Each row is a point. Each copy is the shape, with its points in the same order, stretched, turned, moved and blurred by noise. Some copies are also mirrored. Which?
In the rows, 100 means zero.

Shape:
169, 110, 85
72, 58, 134
63, 75, 157
123, 134, 135
121, 135, 96
57, 141, 136
Copy 1 (6 x 3):
134, 76, 37
133, 133, 134
147, 124, 159
141, 57, 111
109, 68, 86
108, 64, 166
Copy 1 is: mirrored
Copy 2:
136, 142, 179
89, 31, 91
61, 19, 84
73, 110, 140
91, 151, 127
29, 103, 75
Copy 2 is: only turned
Copy 3, 6 rows:
172, 25, 65
130, 103, 141
127, 136, 121
143, 103, 48
123, 74, 60
80, 150, 67
Copy 3 is: only turned

Shape, 7 rows:
101, 134, 117
126, 34, 42
151, 40, 102
141, 58, 148
75, 108, 111
85, 146, 53
107, 137, 73
Copy 1 (7 x 3):
130, 128, 87
55, 60, 186
140, 65, 188
189, 64, 164
125, 94, 86
51, 152, 84
82, 151, 103
Copy 1 is: mirrored
Copy 2, 7 rows:
86, 121, 143
145, 31, 88
176, 98, 106
175, 147, 115
86, 111, 103
53, 61, 133
90, 85, 143
Copy 2 is: mirrored
Copy 3, 7 rows:
111, 125, 57
109, 50, 144
133, 94, 143
139, 138, 133
84, 123, 76
96, 74, 29
115, 85, 45
Copy 3 is: only turned

Shape, 7 rows:
85, 106, 138, 116
121, 132, 127, 113
128, 98, 114, 111
72, 129, 14, 105
108, 109, 133, 104
89, 124, 143, 97
78, 115, 127, 69
Copy 1:
108, 133, 120, 131
117, 109, 93, 136
120, 121, 92, 110
16, 85, 112, 87
118, 123, 109, 126
115, 116, 123, 145
110, 99, 140, 126
Copy 1 is: mirrored
Copy 2:
86, 69, 118, 119
91, 101, 91, 146
121, 90, 99, 128
105, 185, 171, 113
93, 82, 94, 119
70, 90, 93, 114
64, 108, 91, 80
Copy 2 is: mirrored
Copy 3 (7 x 4):
71, 84, 121, 78
82, 67, 127, 128
97, 64, 94, 121
98, 161, 90, 149
90, 75, 125, 98
84, 93, 150, 92
111, 110, 150, 77
Copy 3 is: only turned
Copy 4:
66, 88, 89, 137
96, 61, 72, 127
132, 85, 87, 122
124, 160, 5, 78
93, 66, 88, 121
66, 72, 80, 113
64, 77, 84, 85
Copy 4 is: mirrored

Shape:
112, 115, 117, 129, 83, 114
112, 76, 121, 127, 79, 39
117, 118, 133, 107, 50, 132
71, 92, 94, 125, 139, 129
92, 122, 69, 98, 133, 96
94, 80, 70, 70, 111, 77
70, 110, 82, 100, 95, 119
153, 64, 85, 122, 32, 53
151, 63, 64, 53, 89, 81
Copy 1, 9 rows:
101, 105, 79, 121, 75, 98
78, 54, 87, 130, 41, 108
88, 135, 91, 116, 55, 114
110, 73, 70, 86, 141, 75
115, 79, 73, 95, 102, 44
99, 70, 109, 73, 79, 41
108, 96, 69, 74, 91, 65
111, 78, 122, 109, 5, 106
111, 94, 159, 74, 49, 40
Copy 1 is: only turned
Copy 2 (9 x 6):
79, 115, 117, 86, 128, 102
82, 156, 106, 127, 85, 92
74, 91, 147, 103, 148, 114
66, 95, 51, 62, 125, 68
91, 89, 65, 51, 93, 108
108, 92, 72, 95, 74, 89
104, 84, 65, 85, 127, 112
139, 152, 160, 124, 82, 92
121, 81, 121, 92, 45, 82
Copy 2 is: only turned
Copy 3 (9 x 6):
122, 123, 79, 77, 117, 119
89, 134, 87, 132, 111, 112
125, 118, 109, 63, 134, 149
87, 80, 53, 78, 95, 76
126, 64, 84, 107, 69, 73
91, 68, 118, 117, 63, 86
113, 62, 89, 74, 80, 121
89, 166, 127, 103, 62, 142
85, 105, 162, 112, 51, 87
Copy 3 is: mirrored

Shape, 9 rows:
128, 110, 112, 73, 94, 71
36, 102, 95, 69, 154, 123
121, 91, 130, 149, 86, 44
121, 91, 91, 133, 120, 52
72, 103, 98, 51, 111, 114
118, 121, 115, 109, 67, 89
107, 157, 39, 86, 44, 93
109, 92, 59, 97, 48, 88
76, 105, 74, 69, 142, 162
Copy 1, 9 rows:
77, 90, 129, 134, 60, 79
39, 49, 121, 56, 118, 170
119, 133, 91, 172, 93, 82
141, 102, 135, 145, 102, 114
51, 51, 109, 79, 83, 125
102, 120, 86, 120, 72, 78
164, 109, 100, 68, 45, 134
167, 72, 67, 106, 71, 116
69, 36, 132, 17, 117, 126
Copy 1 is: mirrored
Copy 2, 9 rows:
63, 87, 93, 109, 55, 154
44, 95, 104, 128, 128, 28
121, 172, 121, 77, 49, 144
101, 162, 94, 66, 31, 119
44, 61, 88, 149, 113, 82
74, 126, 108, 114, 93, 148
33, 134, 21, 156, 110, 157
105, 110, 32, 143, 91, 127
52, 64, 97, 103, 156, 37
Copy 2 is: only turned
Copy 3 (9 x 6):
88, 138, 100, 71, 73, 107
41, 102, 93, 121, 130, 69
148, 119, 125, 90, 105, 81
133, 149, 114, 117, 113, 74
49, 101, 97, 95, 79, 91
93, 106, 129, 86, 88, 128
46, 119, 195, 98, 56, 141
101, 92, 156, 114, 35, 94
41, 107, 82, 151, 125, 112
Copy 3 is: only turned
